Each wall is flat, endless, passes through zero and stands at right angles to its row. A trip goes straight from one point to another. List the walls that it crosses, first one first.

Walls:
(1): [-44  28]
(2): [ 27 -41]
(3): [-56 -30]
(4): [-13 -10]
(5): [12 11]
(6): [-16  -6]
(7): [52 23]
Trips:
[-46 -66] to [-12 -36] -> 1
[ 40 -26] to [-23  37] -> 2, 1, 6, 7, 3
[  2 -28] to [  8 -69] -> none
[-31 -18] to [-14  62] -> 5, 4, 3, 7, 6
[-100   21] to [ 10 -49] -> 2, 1

Walls:
(1): [ -2 -10  -1  18  57   0]
(2): [ 12  46  -3 -76 -44  33]
(3): [ -3 -34  60  29 -29  61]
(4): [-17  14 -26  -8 -38 -47]
(5): [-31  -1 -15 -25  26  46]
Trips:
[ 19   7 -23   9 -20 -11] to [ 16  20  31  88  55 -45] -> 2, 1, 4
[  7  25  23  13 -18 -49] to [ 23  71 -41  46  37 -71] -> 1
[ -1 -31  51  45   9  41] to [-58  -5  21 -57  20  21] -> 2

Walls:
(1): [ 30  61 -26  13 -32   9 -41 -27 -35]
(2): [ 17  -6  31  41  -2 -22  18 -57 -16]
(3): [-10  38 -52  24 -88  15   7 -58  58]
(4): [  8  -7 -56  -7  31  23 -59 -35  32]
(5): [ 31 -18  -2  37  96  38  41  12 -11]
(6): [-11  21  20  39 -32  -5  35  30  23]
Trips:
[ 15   1  39  22 -35 -16  71  -9 -30] to [ 54 -15 -22 -43  13 -14 -63  55  -2] -> 3, 5, 1, 2, 6, 4
[ 93  -7 -20 -40  31 -15 -49 -43  -7] to [ 40 -44 -20 -58 -36   2   0  -6  14] -> 5, 2, 3, 1
[ -1  31   8   8  -2  37 -31   0 -13] to [-62 -19 -50 -97  51  -4 -55 -53  20] -> 3, 1
[-62   2 -25 -65 -17 -29 -32  -3 -43] to [-27 -27 -58  28  25 -18  18  26  37] -> 1, 3, 5, 6
[  2  16  49  23  57  24 -22  24 -31] to [ 16 -20 -75  -3   5  25 -12  43   9] -> 2, 4, 1, 3

Walls:
(1): [  9 -19  25 -47   6 -16 -30 -27  55  10  60 -23]
(2): [ 56 -18  54 -48  14  83 -75 -35  -9 -14 -38 -88]
(3): [ 51  13 -37 -34  -1 -34  -5  39 -28  11 -19  25]
(4): [ 18  12   0 -56   3 -22  55 -12  25 -26   8  25]
Trips:
[  7  24   9   7 -22 -24 -43  35  -7  32 -14 -59] to [ 18 -14  67  82  41   5  42 -39  19 -42  33 -57] -> 3
[-33  28 -22 -35 -10 -44 -28  13  29 -38  27  50] to [ 38 -24 -65  90  26 -47  -3  13 -28  71  32 -24] -> 4, 1
[  9  58  -2 -10  42 -17  26 -36  49 -10 -22   6] to [-11  18  -8  -7  36   0 -66 -59  -2 -10 -19  38] -> 2, 4
[-56 -14  28  14  12 -66 -39   1  11 -20  63   6] to [ 12  33  -6  19  20  24  80 -55  54  12 -32  21] -> 4, 1
[ 42  45 -60 -11  -1 -24  27  30  56  21  68  26] to [ 16  17  58  38 -23  34 -12  18  89  32  92  41] -> 3, 4
[-20  36  11  46  24  78  35  -7 -23   3 -38  39] to [-50 -71 -25 -57 -12  -5  22   6  -1 -29 -30 -15] -> 4, 2, 1
[ 17   3  -2  -5  31 -58   5 -31 -49 -15 -14 -34] to [ 22   4  -9 -25  43   5  16  25  35  40   9 -32] -> 1
[ -8 -41   8  -5  60 -49  46  72 -39 -29  -7  39] to [ 20 -40 -12 -21 -52 -87  16   4 -38   3 -52   1] -> none

Walls:
(1): [ 27 -11   9  25  11 -16 -53  20  38  30 -72 -46   8 -20  18 -36  47 -30
  30 -16]
(2): [ 17 -28  32 -71 -22  -2  12  -2 -32  53 -58  35 -33  37  -1  10  -2   3
  33 -35]
(3): [ 13 -13 -18  14  47 -11 -50  46   0 -30   4 -47 -16  39  -4  22  22  -7
  24  45]
(4): [ 11  -2  -1  45 -19  44  14  -1  12 -24   0 -27  22 -15 -15 -37  49  -3
  -7  34]
(5): [   6  -27   57   20    3   21  -14   78   17  -26   10   19   30   -3
 -104   28   21   -4   29   45]
Trips:
[ 40   3  24  59 -24  -2 -15  -5  33 -30  38 -56 -83   2  -8 -40 -43  26
  56  -7] to [  0   1  33 -45  32  10  34 -30 -75   9  64  33 -15 -51  17  25  55  56
 -22  -5] -> 5, 1, 3, 4, 2
[-11  26  11 -10  41  28  17 -74  -7  35  27  41  27  13 -20  -6 -60  45
 -17  10] to [ 40   9  28 -63  29 -61  -2  10  14  20  -3 -57  51   0  40  12  24  49
  51 -66] -> 1, 3
[ -4   4 -60  61  30 -17 -27  58  82 -25  22 -30  -2  -4 -19  18  18  29
 -17   8] to [ 15  -7  -3 -35 -42  12  26  42  59 -42   9  36 -12  -3  53 -69  22  19
 -71 -32] -> 5, 3, 1
[-25 -41 -90  11  38  53 -39 -19  59  -9 -21  -2 -32  14   8  14  14 -35
 -48  20] to [-19  23  -3  44  25  -8 -36  30  -7 -59  -8 -10  75  11   2   8 -29 -35
  -1  52] -> 5
[-47 -48  16  13 -41 -39  27  39  14 -31 -19  11   1  50  -9  21 -20  21
  33 -12] to [ 15 -20 -21  37 -55 -10 102 -25 -25  45  24   9  24 -10  59   3 -22  -2
  22 -60] -> 3, 5
[ 45  17  21 -40 -24 -66 -64 -29  12  20 -37 -37 -29 -61  74 -63  60 -37
 -37 -36] to [-10 -23  25 -46 -20 -44  33   5  37  31  15 -63 -26  15   9  19  -1  41
  61  57] -> 3, 5

Walls:
(1): [-24  58  18 -73 -35  44   2 -20 -19  64   5 -31  -4 -11  -3  46  15  33
 -22  16 -73 -18  62  -3 -34 -15  13   7 -33 -21  39  43]
(2): [-11  36   0   8  -7  62 -41 -95   8 -21  36  -8  27  55  56   9   5  34
 -26   8 -32  -5  25   6 -37 -78 -24  -1 -53  -6  -6 -14]
(3): [ 15  89 -58  87 -42 -20  41  32 -42 -17  21  -9 -26   6 -13  46   9 -29
 -39 -57  20  58  29  29  61 -23 -11  11 -11 -61  23  10]
(4): [ -3  53  33 -88 -19   3 -50 -42 -12  18 -97   0  12 -24 -11 -13 -43  51
  19  28 -35  10  35  10  13 -18  -2  -3  20  15 -21 -61]
(5): [  9 -21   3 -29 -37 -39  21   2  -7 -28 -22  -8   5   3  41   3   5  36
  13 -32  74  31  42 -23 -80 -33  22  60 -14  42 -62 -35]
(6): [ 47 -77  26  35  26 -16 -46  28  57 -34  23   6 -26   6  11 -44 -17 -55
  -2 -64 -14  25  -4  41 -24   0 -60 -21 -33  10  52  62]
(7): [  8  33  22  17 -11  -7  12 -25  63  34  17  16   3 -24 -17  20  11  30
  57  48   4 -10   5  22  19  40  37 -17  82  85  13  -2]
Trips:
[ 18  25  21  11 -46   3   3  -3  -6 -16  84  13  63  31 -20 -29 -23  -9
 -21 -29  15 -49  59 -44 -24 -33  -6  59 -15   1 -51  10] to [ 32  72  14  10 -17   2 -11  23   4  22 -31  15  66  -3 -30  -6  43 -30
 -57 -10  28 -67 -37 -53 -86 -13 -30 -26  -8 -33 -14 -32] -> 3, 4
[ 13  17   8  45  20  45 -70  53 -34 -39  26  17 -18 -35   1  24  21  40
  51 -21  39  17 -59   5  10 -36  46  81 -16  16 -18 -43] to [ 13 -26 -30 -38  39 -36  20 -22 -17 -56  60 -38 -24 -70 -41   1  -2 -21
  23 -14 -35  37 -48 -71 -57 -36  -1 -13   1  38 -65   5] -> 2, 3, 6
[-26 -60 -18  12  -7  10   5 -45  33  -6  14   0 -45 -28  20  58 -51 -31
  54  20 -14  25  10   4 -68 -22 -31 -30  -8  13 -10 -56] to [ 43 -56  33 -17 -25 -77 -25  -7  17 -66  51  10  20 -23  16  -6  39 -20
  11  36  22  66 -80  14  26  29  78  -5   2  -5  25  -5] -> 4, 2
[ -9  13  68  40 -13 -15  21 -18  14  52  26  17  16 -51  20 -27 -34 -42
  79   7 -34 -13  41  75  24  45  80 -28  -8  21 -40  28] to [-37 -34  -9 -39  37   2 -19  -6   8  12 -18  -3 -11 -43 -48 -46  12  11
  14  22  90  -4  11 -26  60  13  10 -39 -64 -28 -23  61] -> 1, 4, 7

Walls:
(1): [ 13 -43  59 -24 -21  58 -14 -49  -8  64 -18 -35   3  27  -3  28  30   2
  34 -22 -32 -19 -14  -9  57   1  92   5  52 -21   8  11   1 -43 -22 -46
  18   4  17  16 -31   6 -15 -25 -36  26  34 -19]
(2): [-12 -17 -14 -15 -42  -4 -30 -35  60 -23  37  -4 -15  -3  21   3   0 -26
 -12  39  -1   9 -13  74   4   3  24  11  55 -29  47  -9 -49 -28  46 -12
 -53  62  -2  40  58 -26  -4  -9   4   1  23  27]
(3): [ 13  19 -28  26 -46 -23 -20  94  12  47  -6 -23 -35  11 -39  15   2 -22
   1  -8  10  57 -46  17  30 -50  18 -12  29  13  52  31   2  23  16 -42
  12   8  13 -10  33 -36   7  17 -21 -24   2   3]
(4): [  7 -51  30  -7 -22  26 -63  -2 -41   7  29  27   0  53   0 -19   5 -43
  28  -1 -29  60  16  12   0  50 -22  21 -64   9   7  -5   0  14 -22 -97
 -18   7   5   4  27  32 -13 -26 -36  -4 -11  69]
(5): [-38  10  18   6   3  32 -17  -9 -15  47  -4  43  -9  16   2   8 -62 -15
 -11 -51 -17 -20 -19 -18  -3  33 -53 -25  35 -19 -41  80  -6  26 -28 -19
 -73  55 -17 -44 -64 -33  65 -29  43  -2  27 -57]
(6): [  5 -40 -16 -38  10 -14 -22   1  48 -25 -22  68  27 -12 -18  25   9 -16
 -48  -2   6 -69  -3 -26  61  39  25  -1 -15  29  17 -98  20 -16 -38 -37
  14 -53  13 -57 -21   8 -55 -36  -5 -19  38 -17]
(7): [-12   2  34  -7 -35  -6  35  -4  -5 -62 -17   1  -5 -18  -5 -36  73  23
   9  30   9 -11 -20  55  47 -13   1 -22  74  24 -13 -21 -14   2  11  11
   1  20  18   6   0  41  32  -6 -29 -24  26 -21]
(8): [ 34 -63  -3 -14  42 -90 -20 -11  50   0  45  39  -5   3 -15  46  63  21
 -60   8  -6 -17   4 -12  36 -18 -33 -26 -46  84 -24 -25 -43  42  17  -9
  -4   5   5 -67   3  16 -64  54  21   2  -8 -37]
Trips:
[ -5 -24  -7 -10  19   7  42  11 -18 -11  -9   6 -30 -19 -45  19 -84  33
   4  17 -16   8 -13   5   2 -21  50  -9  11  -4  -7  -8 -20 -23 -38   2
  49 -49 -12  -5  -4  -4  21  46  39  -1  46  29] to [-24 -47  12  13  15  44 -32  21 -17 -85  10 -10 -35  24  23   6   9  21
 -74  56 -23  -6 -38   0 -26 -40 -18   9  19  -1  26 -35 -67  25  29  51
 -36  17 -23  -9 -34 -13  -3  -1  35 -23  -9  -8] -> 1, 3, 7, 2, 8, 5, 6
[-19 -19 -29 -22 -70  11  20  32  29  -8  -9 -17  -5 -40  38  31   7 -69
 121 -60 -38  11 -67 -55  27  -5   6  52   6  -7  -6  10  56 -73  20   9
 -51  15  14   1  13 -42 -13   3   4   9 -10 -19] to [-19  -2 -17   9 -11  37 -34  44  20   4  25  45  -3  40   0 -66  30  33
  47  14 -19 -75 -25  20 -74 -23  -7   6 -55   1 -28  36  16   8  -7  13
 -15  24  -1  32 -38   6 -51  22  46  69  53 -50] -> 3, 2, 1, 8

Walls:
(1): [-26   6 -19  -4  -7 -20  37  40 -10  17 -12 -34 -30 -14  34 -51 -20  21
  24 -10   1  12   7  27 -30 -15  11   7  19  -7 -55  61  40 -17  12  37
 -47  24  25  30  63 -38   3 -14   9 -47 -25 -40]
(2): [-43  19   8 -24 -17 -28  52 -77   5 -25  -7   9  36 -56  53 -27 -11  50
  -7 -27   2   7  65  32 -40 -35 -21  64  12 -24   1  -2  19 -50   9 -31
  18  45 -26 -28  -2  43  21 -20 -28  20  45  43]
(3): [ 50  21 -63 -78 -31 -35 -11 -42  12  10 -41  -9  33   5   6  19  17   3
 -22  -7 -23 -78  -5 -13  75   6   4 -21  60 -24  43  -6  -9  28  13 -52
  -3 -67 -23  29  -4  48  44  49   9 -12 -34  53]
(4): [ 12  20  33 -40 -10  -6  16 -34 -13  -4  -3 -39  36  28 -90 -49 -21 -44
  -1  44 -49 -44  20  58  -4  31 -70  14 -20   7  -9   4 -87  51  43 -55
 -12 -60  34 -46  50 -53  28 -23 -36  18   9  16]
(5): [-27   7 -20  41   8  29 -38  19 -51  13  18  27 -40   9 -44  55   5  -3
 -51  35   3  44 -19 -47 -10  71  -3   7   5 -25  40 -12  22  15  24   0
  53  -4   2  19  27  25 -25 -21  -7 -75 -17  12]
(6): [ -9   9 -46 -14  19   0  -4   5   5   3   0  28  72 -12 -51 -17   8  47
 -63 -50  17 -32  -7  12 -23  -4   4   9  -1 -75 -13  10  -5  24  44  25
  12 -32 -50 -47  54  10 118 -19  11 -32  45 -14]
(7): [  0 -56  -1  -7  46  14 -38 -40  -1 -17  32  55 -45 -14  41 104  13   3
 -16  22  -3  23 -19 -34 -19 -46  60 -26  31  16 -76  -1 -37  86 -23 -16
  49   7 -53 -35  62  18   4 -18   6 -24  -9 -21]
(8): [-10  15  17   1  35  -4  32   8 -31   5  13 -17  18 -57 -47 -24  28 -58
  22  67 -31 -12  10   2  -9 -44 -51   3 -31 -82 -41 -31 -27 -24  15  25
 -41 -14 -50  36 -52   0 -16  -8  36  46 -29  -1]
Trips:
[ 29  43 -27  19  23 -23  35 -30 -19  49 -46  -8   4  -6  -3  30  -5  37
   6 -29 -48  15 -23 -26   8 -23  38   0 -19  -8 -65  78  31 -47 -63  51
  -2  -8  -4 -17  30  16   5  18  10 -46 -21  29] to [ 27  -1   9  70   1 -16 -16 -33 -56 -20   0  41 -33  24  41 -75  20 -32
  17   7  -1  30  24  -1  -5  17  13  24 -17 -13 -43 -11   5 -68  20 -35
   3 -34 -70 -40 -51  -9 -11 -64  37  18  33  15] -> 3, 8, 6, 7, 1
[ 28  10  33  39  37 -20 -42 -14 -64  -6   8  26  18  18 -52  44 -11 -51
 -40 -30 -36 -23 -36  14 -12   1 -23  15  58 -16  87 -16 -18 -38 -38 -13
  77 -41   0  17  27   4   0 -49 -18 -12  55  -8] to [ 28 -24   1  32  25 -28 -46 -41 -40  63 -52  21  75 -20 -15  58  48 -21
 -35 -24   0   7  14  40  21 -47  -1  -5 -45 -63 -17 -71 -60   1  22 -37
 -19   4 -34 -28  -5  38  -6 -14  85  52  43  36] -> 8, 2, 5
[  2  30 -30  20 -18  40  43   7  61  43 -15  18  61  15  62  66 -47  16
   7 -17  22 -17 -31 -11 -11  -3  11  55 -20 -38 -26 -31 -19  11 -43  39
 -22 -11 -36  24  32  -2  39  28 -17  11 -20   7] to [  7 -44 -31 -39 -64 112   0  -4 -15   8 -23 -60 -10  31 -21  48   8  -5
  20  24 -24 -61  47 -10   3   6 -56 -43 -69 -21  -1   7 -23  -1 -10  68
  60 -90  -4 -11  54   7  24 -30  26 -27   2  39] -> 1, 2, 4, 8, 5
[-23  20 -43   0 -49  37  43   3 -21  49 -25  -5 -41 -64 -13 -55  93  30
 -72 -36 -32 106  -8  16  63 -12 -10  16  54  18 -70 -69 -51 -15  -7  12
  38  98 -19  24 -28 -16  94  15 -56  47  28 -20] to [  23  -31   -6    7  -11   31  -13   32   25  -34   -4  -21  -36  -40
   79   -8   12   71   50 -100   48   52   26  -10    6  -69    7  -37
   29  -59  -24   48   -7    1  -45  -23  -20   69   32   28  -16   45
   -8   17   38  -15  -66  -42] -> 7, 8, 6
[  13 -109  -10  -26  -27  -24  -32   -3  -69   16   62  -52   -9    0
   35   50  -32   45  -50  -51    3   48   -9    1    7  -26   37   -1
    3   31  -65  -32   -4   11   -5   -9  -85   -1    1  -73   45  -51
  -51  -48   60   44   21   35] to [-58 -44 -73  89  19  10 -19  11 -12 -81  30   5 -17 -38  -6 -45   4  36
 -10 -33 -44  36  -1  28  33   2  46   4  13  47  -6 -57  23 -18 -31  -4
   7  26  58   2  21  14  47   9  70  15 -33  76] -> 2, 5
[-18  64 -55   2  53  45  19 -33  15  25 -11 -56  -8 -10  33 -14 -17  92
  75  -1  70 -60  17 -36 -65 -69  31 -97  32  -8   7  -9  -6  -4 -16  23
  36 -43 -27  59  23 -21  -3  49   3 -36  42  -4] to [ 42 -81  20 -19 -38 -39 -24 -24  33 -29   1 -12  26  26  46 -84  22  56
 -20   9  13 -16  83 -13 -53 -21 -32   6  -6  18 -25  -9  43   8 -39  20
 -14 -21  52 -48 -13  49 -40   9  76  28 -84 -49] -> 6, 7, 3
